Rows are points. Each copy is the shape, with its points in the same order, turned, moved and blurred by noise. Is it also mirrored, or only turned?
(in the rows, 128 means zero)

Shape (9 x 3):
[[166 133 110]
 [146 140 114]
 [144 136 122]
 [138 119 197]
 [161 129 185]
 [132 142 131]
 [136 116  94]
 [131 102  97]
 [156 127 177]]
Copy 1, 9 rows:
[[173 129 115]
 [155 140 113]
 [150 138 117]
 [122 132 190]
 [148 138 184]
 [136 146 124]
 [147 113  93]
 [138 101  96]
 [145 134 178]]
Copy 1 is: only turned
Copy 2, 9 rows:
[[166 119 102]
 [146 125 100]
 [142 122 106]
 [104  69 148]
 [124  63 131]
 [127 121 105]
 [156 151 116]
 [154 155 131]
 [126  74 133]]
Copy 2 is: mirrored
Copy 3 (9 x 3):
[[171 102 115]
 [151 112 109]
 [147 114 120]
 [142 176 168]
 [166 173 155]
 [136 131 114]
 [138  79 127]
 [135  75 140]
 [164 157 152]]
Copy 3 is: only turned
Copy 4 (9 x 3):
[[162 106 106]
 [139 115 110]
 [140 118 118]
 [149 165 180]
 [168 161 160]
 [127 128 123]
 [133  84 119]
 [133  79 132]
 [163 154 157]]
Copy 4 is: only turned

Shape (8 x 4):
[[180 132  86  76]
 [101 163 118 131]
 [126  86 113 155]
 [103 144 126 132]
 [105 119 135 128]
 [181 155 129 139]
 [123 138 120  82]
 [103 156 143 143]]
Copy 1:
[[112 111  66  80]
 [138 152 108 164]
 [ 85  91 134 162]
 [131 133 118 165]
 [137 109 129 166]
 [107 153 129  99]
 [154 112  90 131]
 [145 149 139 166]]
Copy 1 is: mirrored
Copy 2, 8 rows:
[[131 118  39 119]
 [ 85 152 128 116]
 [130  95 140 159]
 [ 98 132 138 116]
 [116 116 142 117]
 [150 171  97 140]
 [108 115  94  90]
 [103 155 150 113]]
Copy 2 is: only turned

Shape (10 x 6):
[[ 94 129 110 154 152 149]
 [141 156 154 137 108  94]
 [146 115 149  97 182  83]
 [140 105 136 133  88 131]
 [163 192 148 144  83 108]
 [116 123 112 175 162 120]
 [ 91 128  91 152 106 125]
 [154 168 136 122 115 111]
 [ 97 122 113 147 167 144]
 [ 92 144 143 157 142 124]]
Copy 1 (10 x 6):
[[122 146 134 160 172 135]
 [121 112 131  97 110  87]
 [ 96 201 108  99 102 115]
 [124 102 120 130 114 150]
 [156  94 141  75 122  84]
 [143 156 125 169 157 111]
 [113 109 103 152 180 130]
 [136 132 129  80 127 105]
 [116 168 129 154 170 138]
 [107 136 146 146 159  99]]
Copy 1 is: mirrored
Copy 2:
[[187 131 158 139 120 145]
 [108 165 118 123 128 107]
 [112 107 156 128 166  61]
 [112 119 126 148  94 144]
 [100 185  79 114 124 125]
 [173 154 154 151 106 103]
 [156 139 159 106  71 135]
 [115 145 104 115 136 112]
 [189 120 172 139 133 128]
 [158 160 163 130 134 134]]
Copy 2 is: mirrored

Shape, 12 rows:
[[ 93 126 115 146 101 121 159 142]
 [144 121 110 110 182  92 158  97]
 [ 83  99 165 135 163 121 101 132]
 [ 92 144 141 139 118  72 141  98]
 [119 118 131 165 146 113 160 158]
 [141 182 122 143 115 157 106 121]
 [156 150 145 120 117 165  86 142]
 [111 172  98 134 132 138 138 131]
 [173 152 129  84 130 152  36 137]
 [135 116 153 113 154 141 147 121]
 [ 98 124 108 134 121 128 126 110]
 [132 180 124 113 122 160 145 174]]
Copy 1, 12 rows:
[[112  95 128 114 124 113 163 141]
 [136 112  55 160 181 110 144  87]
 [101 154 130 191 115 121 145 106]
 [ 78 117 127 125 156 122 148  91]
 [121 122 116 150 145  91 176 152]
 [136 147 119 103 139 173 100 143]
 [157 168 126 123 110 144  96 133]
 [115 117  88 109 127 157 137 144]
 [154 190  92 131  97 144  42 111]
 [153 143 108 157 136 124 153 102]
 [110 101 115 140 126 141 129 122]
 [145 158  88  90  95 144 155 154]]
Copy 1 is: mirrored
Copy 2:
[[103 126  95 132 146 145 164 132]
 [171 155 140 156 152  85 138  92]
 [ 96 120 148  92 138  95 101 124]
 [ 84 147 123 149 114 103 157  96]
 [108 131 107 147 180 118 134 148]
 [141 114 141 156  82 148 136 167]
 [151 118 136 133  88 160  92 156]
 [142 135 118 139 111 124 168 158]
 [182 104 130 125  45 129  62 142]
 [143 149 150 123 148 139 114 116]
 [123 106 127 121 125 124 157 118]
 [152 161 105 122 114 161 133 184]]
Copy 2 is: mirrored
Copy 3:
[[124 142 130 139  68 120 118 149]
 [175 138 127  98 130  99 149  90]
 [182 122 163 107 122 170 101 157]
 [169 142 162 126  98  82  91 131]
 [162 157 127 140 101 132 152 161]
 [113 134 104 174 143 140  86 111]
 [113 101 103 150 158 157  90 140]
 [114 162 120 141 112 138 103 104]
 [115  84  86 112 191 163  55 126]
 [148 104 143 128 134 142 148 127]
 [137 131 128 126  82 138  99 120]
 [ 77 157 123 143 134 149 130 134]]
Copy 3 is: mirrored
Copy 4:
[[122 127 121 170 101 118 161 162]
 [148 107 163 148 179  95 156 105]
 [ 73 153 136 101 144 131 176 136]
 [114 162 166 163 102  90 162 117]
 [136 141 121 141 141  99 172 176]
 [142 168 106 162 132 157 101 127]
 [124 150 116 127 136 169  89 144]
 [130 141 102 189 140 123 131 131]
 [ 97 137 121 100 152 167  42 104]
 [124 124 159 134 159 149 152 148]
 [115 127 118 155 112 129 156 117]
 [115 138 110 186 151 144 100 177]]
Copy 4 is: mirrored

Shape, 13 rows:
[[126 117 113 134  66 129 143 176 109]
 [126 131 128 110  89 160 111 141 127]
 [145 114  95 122 122 220 156 133  92]
 [160  94 103  85 140 129 111 132 122]
 [164 150 104 134 101  96 100 100  92]
 [141 108 121 162 102  83 124 114 118]
 [109 110 107 109 102 125 143 112  80]
 [121  95 100 152 139 128 125 108 148]
 [150 144 141 104 134 117 109 165 124]
 [127 119  64 120 148 134 139 116  71]
 [126 102 115 125 109 137  86  92 108]
 [160 110 120 122 146  80 110  90 100]
 [122 147  99 118 120 154 133  71 151]]
Copy 1, 13 rows:
[[147 148 148 121 140 123 142 192  97]
 [138 168 110 110 114 142 129 146 103]
 [162 176 130 119 111 112 193  90  82]
 [161 119  95 122  76  86 125 135 114]
 [157 135 118 157 145  98  69 126 107]
 [133  89 138 153 132 122  99 149  99]
 [114 138 141 115 137  81 126 127  89]
 [135  80 117 115 117 136 132 114 102]
 [139 142  97 131 108 109 119 153 161]
 [151 121 122 117 152  63 146 103  96]
 [122 128  97 131 125 121  99 119  70]
 [128  89 113 155 109  78  84 106 120]
 [163 128 129  87 123 139  99  78 106]]
Copy 1 is: mirrored
Copy 2:
[[135 107 141  85  64 114 147 110 117]
 [139 126 159  79 104 157 131 136 111]
 [ 80 102 152  31 129 155 173 148 136]
 [127  83 124 100 121 150 108 168 158]
 [122  80  90 113 118 165 100 103  93]
 [129  86 109 148 110 142 141  91 117]
 [105  63 155  99 114 125 133 126  99]
 [ 91 105 142 148 126 162 149 132 145]
 [148 128 105 103 124 120 109 154 123]
 [ 58  64 120  96 117 134 130 153 107]
 [129  80 145 122 122 185 135 142 100]
 [123  58  93 146 150 151 114 130 122]
 [ 86 116 165 108 152 180 106 107 121]]
Copy 2 is: only turned
Copy 3 (13 x 9):
[[112 140  87 110  86 176 132 121 133]
 [119 119 130  94 120 152 110  99 121]
 [151  89 128 150 123 209  98  62 117]
 [161  95 124 126 124 136  77 146 131]
 [144 164 137 149 106 116 110 140  83]
 [139 139 126 151  97 113 160 147 126]
 [119  99  98 154  89 132 109 103 101]
 [168 106 124 144 118 114 144 103 154]
 [110 139 119 119 150 141  92 148 140]
 [156 115  99 191 103 135  79  94 118]
 [142 106 156 132  91 106 108 106 118]
 [146 117 136 171 119  91 108 164 111]
 [169 109 124 122 148 110 134  76  90]]
Copy 3 is: only turned

Shape, 14 rows:
[[123 159 119 133 135 152 159 106 156 156 109]
 [ 98 129 187  86 123 133 110 158  79 159 155]
 [133 155  92 144 102 148 144 113 130  87 105]
 [ 94 126 108 125  84 164 136 133 156 152 122]
 [ 92  94 160  64 155 152 104 132  94 152 182]
 [162 123 136 129 106 130  91 106 144 122 120]
 [103  83 169  86 143 111 123 145 121 123 135]
 [130 111 170  89 150 153 101 180 123 131 159]
 [128 115 123 143 107 157 140 108 117 147 117]
 [124 143 130 168  90 154 170 100 160 122 147]
 [116 155 139 129 107 127  97 100 159 101 116]
 [139 130 127 136 117  91 103 137 138 124 124]
 [ 92 104 149 104 164 121  85 160  98 149 183]
 [148 143 114  99  98 112 133 118 144 126 146]]
Copy 1 (14 x 11):
[[107 138 106 111 157 120 154  89 124 157 124]
 [138 126 200 158 105 124 118 142  81 153 131]
 [112 153  65 120 132 130 126 143 149 117 136]
 [126 118 101 121 124 149 152 130 123 176  89]
 [169  85 190 132 119 145 114 123  63 161 158]
 [ 90 112 131  90 112 128  94 120 150 135 129]
 [125  84 176 136 102 141 136 123  83 102 131]
 [152 108 205 131 123 157 127 135 125 131 130]
 [ 93 115 113 110 132 125 133 145 118 159 131]
 [ 90 146  90 117 105 144 170 113 158 167 147]
 [100 130 103 129 104 142  94  91 145 125 115]
 [112 108 131 126 101 100 122 121 155 117 110]
 [162  70 191 164 117 121 120 121 111 144 148]
 [129 141 116  91  86 106 128 122 130 136 124]]
Copy 1 is: mirrored
Copy 2, 14 rows:
[[147 152 122 131 119 162 145 106 164 146 151]
 [ 37 100 111 127 143 140 138 178 134 138 171]
 [152 156 124 104  70 133 157 119 148 104 145]
 [131 127  87  94  84 162 131 135 183 148 170]
 [ 69  60  80 130 147 168 146 172 110 130 168]
 [112 110 119  87  97 129 100 100 121 120 141]
 [ 66  74  86 124 135 122 146 150 139 137 110]
 [ 78  76 121  99 149 149 109 189 135 124 127]
 [126 129 106 138  83 148 131 123 139 144 165]
 [148 104 148 115  75 132 141 110 182 142 170]
 [ 99 123 122  84  96 143 135  88 156  95 144]
 [114 119 111 101 122  94 110 114 140 111 138]
 [ 80  71  82 142 158 143 108 179 134 103 160]
 [127 111 108  69 121 117 140 125 137 136 161]]
Copy 2 is: only turned
Copy 3 (14 x 11):
[[154 155 137 112 164 148 122 133 151 153 163]
 [124 121 178 113 123  96 114  85  59 122 126]
 [143 152 113 152 129 178 139 125 151  91 166]
 [129 132 148  95 111 184 110 125 142 136 148]
 [132  73 153  70 144  75 117 110  66 101 155]
 [154 110 170 153 133 160 148 149  98 125 173]
 [119 110 184  97 138  94 151 144 100  98 123]
 [125 104 176 120 128  99  82 137  77  94 140]
 [154 118 142 127 152 177 132 111 109 128 141]
 [125 111 142 148 158 177 116 101 169 124 158]
 [118 144 166 141 126 155 159 146 125 117 196]
 [128 122 152 162 101 129 163 147 117 131 153]
 [108  75 144 105 115  72 117 128  59 124 136]
 [167 119 157 138 103 133 144 120 144 122 165]]
Copy 3 is: mirrored

Shape (17 x 12):
[[ 89 101 158  85 118  89 136 141 191 122 121 135]
 [133 158 140 140 125 154 107 145 123 132  99  93]
 [122 148  88 106 100 106 168 153 129 141 122 112]
 [158 140 121 133 106 153 125 122 136 127 111 149]
 [125 166 123 138 128  91 118 118 105 146 157 106]
 [ 82 169 146 154 164 138  91 159 146 146  91  99]
 [113 136 139 129 155 155 108 109 122 150 167 133]
 [ 78 102 104  93  87 121 123  94 175 107 137 172]
 [139  97 129  87 121  87 143 137 163 100 164 166]
 [144 122 165 111 134 121 155 120 144 129 150 145]
 [132 128 138 150  97 106 122  93 190 120 101 108]
 [ 84 136 139 106 148  73  85 109 177 146 122 164]
 [140 106  98 121 116 128  87 165 118  87 141 125]
 [107 159 132 102  94 137 166 141 118  87  92 115]
 [ 77 158 120 152 155 126 164 161 158 109  92 148]
 [128  97 104  88 148 127 132  93 147  83  93 126]
 [117  98 132 157 140 144 136  95 108 138 109 166]]
Copy 1 (17 x 12):
[[ 51 150 165 165 140 153 138 140 133 106 161 162]
 [114 126 130 132 151  78 128 130  99 136  98 107]
 [122 108  98 159 135 132 115 172 122 145 149 142]
 [126 152 129 140 139 120 146 142 142 167  93 125]
 [138 150 112 128 142 127  76 115  99 147 138 128]
 [ 94 143 136 104 168  82 145 130  57 101 121 125]
 [108 165 131  90 101 136 118 114 106 138 110 112]
 [ 79 155 155 148 110 187 134 155 140 136 101 202]
 [102 179 138 168 100 154 135 132 171 135 163 166]
 [107 163 155 145 120 150 131 122 151 141 147 104]
 [ 91 148 137 185 178 152 135 105 120 129  90 142]
 [ 65 201 147 113 167 154 115 130 109 119 141 180]
 [124 145 109 149  93  81 133 116 143 133 112 182]
 [132 106 168 170 133 111 121 188 127 125 118 133]
 [140 138 147 130 158 132 179 172  90  98 148 146]
 [107 158 127 153 132 132 128 157 178  78  87 151]
 [134 139 148  86 148 152 150 119 160 132  98 134]]
Copy 1 is: mirrored
Copy 2 (17 x 12):
[[ 55 119 123  85 139 113 120 115 124  81 106 122]
 [142 147 128  82 119 125 190 143 156 148 105 131]
 [103 141  80  76 109 113 150 105 108 144 154 111]
 [139 154 114 111 106 140 155 151 106 112 114 122]
 [141  94 101 115 146 116 159 111 123 170 116 101]
 [114 119 151  63 172 135 183 144 184 154 124 143]
 [158  85 143 116 142 109 141 129 119 133 115 155]
 [ 78 136 170 121 119 104 103 115  64  95 126 123]
 [101  94  95 101 114 115  96 126 104  69 126  92]
 [117  98  90 109 115 135 130 121 112  96  98 140]
 [ 81 157 135 110 114 153 117 144 129 144  78 126]
 [ 83 110 143 100 205 129 108 137 105 106 112 112]
 [144 127 140 102 101  91 134 145 150  95 144  73]
 [107 154 126  77  89 151 191  89 121 109 123 106]
 [ 94 127 134  65 132 181 163 116 135 114 178 147]
 [134 169 136  94 126 129  96  85 130  81 123 117]
 [144 130 132 159 136 138 147 128 116  97 142 156]]
Copy 2 is: mirrored
Copy 3:
[[138 144 134  87 148 178 156 120 189 157 156 140]
 [118 172 140 127 103 107 137 144 129  83 130 114]
 [136 166  67 123 146 142 129 105 131 117 128 131]
 [123 154 129 179 120 120 130 135 153 116 124 119]
 [148 132 126 122 155 126 112 133 100  92 123 158]
 [ 84 157 147  87  87 133 152 164 113  92 144 155]
 [141 144 155 136 131 126 121 174 111 135  88 145]
 [150 171 147 152 133 189 124 102 154 194 145 147]
 [163 121 108 144 175 163 121 148 177 174 151 126]
 [141 122 139 137 168 137 140 144 165 134 101 116]
 [140 117 157 137  95 163 130  89 168 109 142 127]
 [105 127 159 109 141 169 120 134 162 148 153 201]
 [154 166 112 154 126 125 101 167 127 138 188 111]
 [111 194 123 133 157 163 149 110 125  97 137  91]
 [ 72 144 109 128 122 178 186 136 109 132 138 122]
 [ 97 153 143 130 138 159  83 115 155 159 147  86]
 [106 128 163 163 137 105 141 119 117 164 119 118]]
Copy 3 is: mirrored
Copy 4:
[[109 124 130 178 149 191 135 139 172 134  81 151]
 [143 114 167 122 139 126  95 104  85 112 115 131]
 [154 176 124 137 115 149 139 150 117 117  93  97]
 [125 158 116 140 131 115 104  93 104 143 129 136]
 [128 108 121 118  96 123 135 160 108  88 127 129]
 [176  65 158 140 165 151  82 134  91 105 107 140]
 [100  91 116 147 129 143  99 131 112 114 168 119]
 [114 157  71 158 132 211 130 111 138 147 130 165]
 [ 76 155  96 140 151 154 149 135 177 141 106 133]
 [ 85 132 128 174 142 118 132 124 139 125 123 133]
 [147 127 118 160 120 142 121  70 134 105  89 176]
 [122  73  82 153 131 168 108 153 142 144  91 169]
 [121 150 134  63 156 156 120 109 137 139 135 125]
 [129 176 151 151 152 166 150 123  70 115  96 125]
 [179 117 104 168 205 155 127 135 100 119 108 117]
 [100 126 104 132 142 179 148  67 110 152  90 109]
 [136 106 107 161 138 131 147  98  98 161 167 130]]
Copy 4 is: only turned

Shape:
[[132 127  70 183 136 137 129 110 113 127 156 121]
 [161 126 109 156  96 108 104 134 158 170 112  76]
 [142 133 137 168 109  89 108 146 140 157 130  77]
 [148  88 178 100 142 110 112  64 126 171 115 135]
 [128 111 117 138  67 133 159 131 123 110 155 139]
 [111 148 117 149 127 170 138  98 106  78 131 129]
 [131 126 121 180 119 179 147 130 109 118 129 171]
 [155 150 130 151  94  87 118 129 117 195 118  94]
 [131  79 181  95 185 121 155 100 116 187 108 114]
 [122 124  87 125 126 169 144 125  81 103 121 154]
 [154 122 121 149 104 133  81 158 113 165 154  82]
 [134 131 109 141 110 182 157 101 129 127 135 125]
 [176 130 124 143 124 151 156 110 102 102 143 127]
 [145 125  97 139 139 151 130 140 126 101 124 151]
 [135 169 108 141 121 140 133 121 144 134 163 133]]
Copy 1:
[[145 174  71 144 118 147 128 119 165 141 132 126]
 [148 144 123 154 128  52 131  90 140 163 119 109]
 [157 161 136 147 112  70 152 110 122 146 138  92]
 [110 129 164 157 186 133 194  79  87 133 111 148]
 [152 119  97 148  91 142 106 107  86 134 145 126]
 [ 96 129 105 126 113 179 102 101 138 122 153 108]
 [133 129 112 167 108 190 103 127 139 125 116 107]
 [154 184 142 145 129  82 140  87 107 171 107  97]
 [139 106 163 116 192 145 209 107 102 131  89 113]
 [126 136  98 120 143 180  80 128 122 118 123 127]
 [189 159 145 158 140  96 120 109 140 147 161 119]
 [124 108 100 132 117 169 110  94 147 161 125 125]
 [144 135 122 129 106 164 119  75 136 107 127 134]
 [123 131 112 136 119 146 100 136 145 104 123 142]
 [122 150 133 121  97 143 123 125 144 170 144 140]]
Copy 1 is: only turned
Copy 2:
[[145 184  77 127 114 161 137 139 154 124  92 131]
 [151 179 159  89 118 143 125 119 190 182 141 110]
 [149 163 149 102  94 146 116 120 152 184 148  96]
 [147  90 152  80 135 106 104  89 126 165  58 110]
 [118 162 128 127 108 127 170 102 128 129 132 169]
 [142 168 118 136 135 135 154 117 117  69  93 112]
 [174 155 109  99 118 144 165 138 105  89 106 158]
 [143 183 155  86 108 103 105 133 152 189 126 109]
 [153  68 148 101 126  95 134 149 125 182  48  94]
 [111 152 115 116 125 125 152 159 119  80  88 152]
 [124 170 137  75 126 169 122 146 139 174 146 105]
 [149 169 126 114 160 131 179 131 139 113  98 136]
 [144 140  88 102 136 104 154 119 142 106 120 120]
 [140 132 109 115 128 140 135 149 152  92 120 153]
 [152 176 119 143 158 133 125 123 134 134 127 140]]
Copy 2 is: only turned

Shape, 15 rows:
[[131 123 159 136 146 116 122 126 143 150 132 211]
 [ 25 142 152 122 145 123 125 126 148 107 123 137]
 [115 129 149 125 167 107 136 124 122 102 169 120]
 [123  95 157 177 130 170 137  96 108 121 109 191]
 [123  96 109 161 165 140 132  80  90 113 126 122]
 [129 143 158 121 159 129 116 138 154 206 187 120]
 [121  98  77 149 151 108 154 121 112 121 119 126]
 [145 111 162 121  79 158 155 133 150 106 110 121]
 [ 98 200 163 132 141 101  81 121 158 132 156 103]
 [138  98 152 157 169 142  94 131 143 113 124 100]
 [138 131 123 128 171 119 155 130  88 131 113 119]
 [139  95 148 120 150 162 130 128 123 103 132 101]
 [138 112 159 118 149 124 105  88 144 141 116 183]
 [135 110 110 123 100 107 124 132  70 113 111 140]
 [140  85 164 139 163 104 149 116 116 147 135 114]]
Copy 1 (15 x 12):
[[101 156 162 136 137 163  98 162 164 111 148 147]
 [118 111  97 166 127 153 127 174 104  74 157  72]
 [ 99 120  80 151 114 155 126 137 144 120 100 121]
 [ 97 162 125 106 151 145 113 153 115 159 194 148]
 [107 123  86 150 126 140 130  99 122 178 167 130]
 [ 84 182 147 196 117 174 144 117 126  90  79 144]
 [118 114 112 144 121 121  90  77 128 146 145 109]
 [109 137 150  77 136 127 140 147  84 140 101 106]
 [153 116 118 177  95 169 175 158 119  68  99 144]
 [ 86 113 109 126 143 144 175  97 124 112 136 145]
 [109 138 108 129  81 155 121  89 141 143 136 106]
 [ 81 136 102 114 134 130 163 112 119 143 119 108]
 [ 98 132 167 145 138 160 140 157 159 144 152 137]
 [168 140 119 105 138 153 112 101 144 156 129  95]
 [ 72 123 120 133 125 187 122  96 125 144 116 126]]
Copy 1 is: mirrored
Copy 2:
[[113 185 150 114 111 139 155 143 187 127  97 115]
 [182 131  91 118 145 133 168 125 184 181 151 120]
 [135 120 118 118 100 117 116  92 151 168 105 119]
 [ 82 125 132 136 131 177 166 152 208 132  90 155]
 [114  79 144 126 124 186 122 106 153 144 107 148]
 [107 159 171 112 136  83 155 130  99 165 120  94]
 [154 115 124 142 130 190 109 121 124 130  91 135]
 [ 98 118  74 153 157 106 127 150 169  95 107 131]
 [145 155 142 136 119  82 115 121 154 181 193 117]
 [128  88 160 136 154 113  99 133 179 149 101 123]
 [134 115 144 165 117 151 130  78 135 122 101 121]
 [118  73 123 138 136 112 124 121 162 126  93 119]
 [108 148 156  93 123 143 144 132 192 106 120 114]
 [148 121 122 150 107 147 132 118 142  87 109 185]
 [110 125 144 111 150 127 118  84 142 135  77 133]]
Copy 2 is: only turned
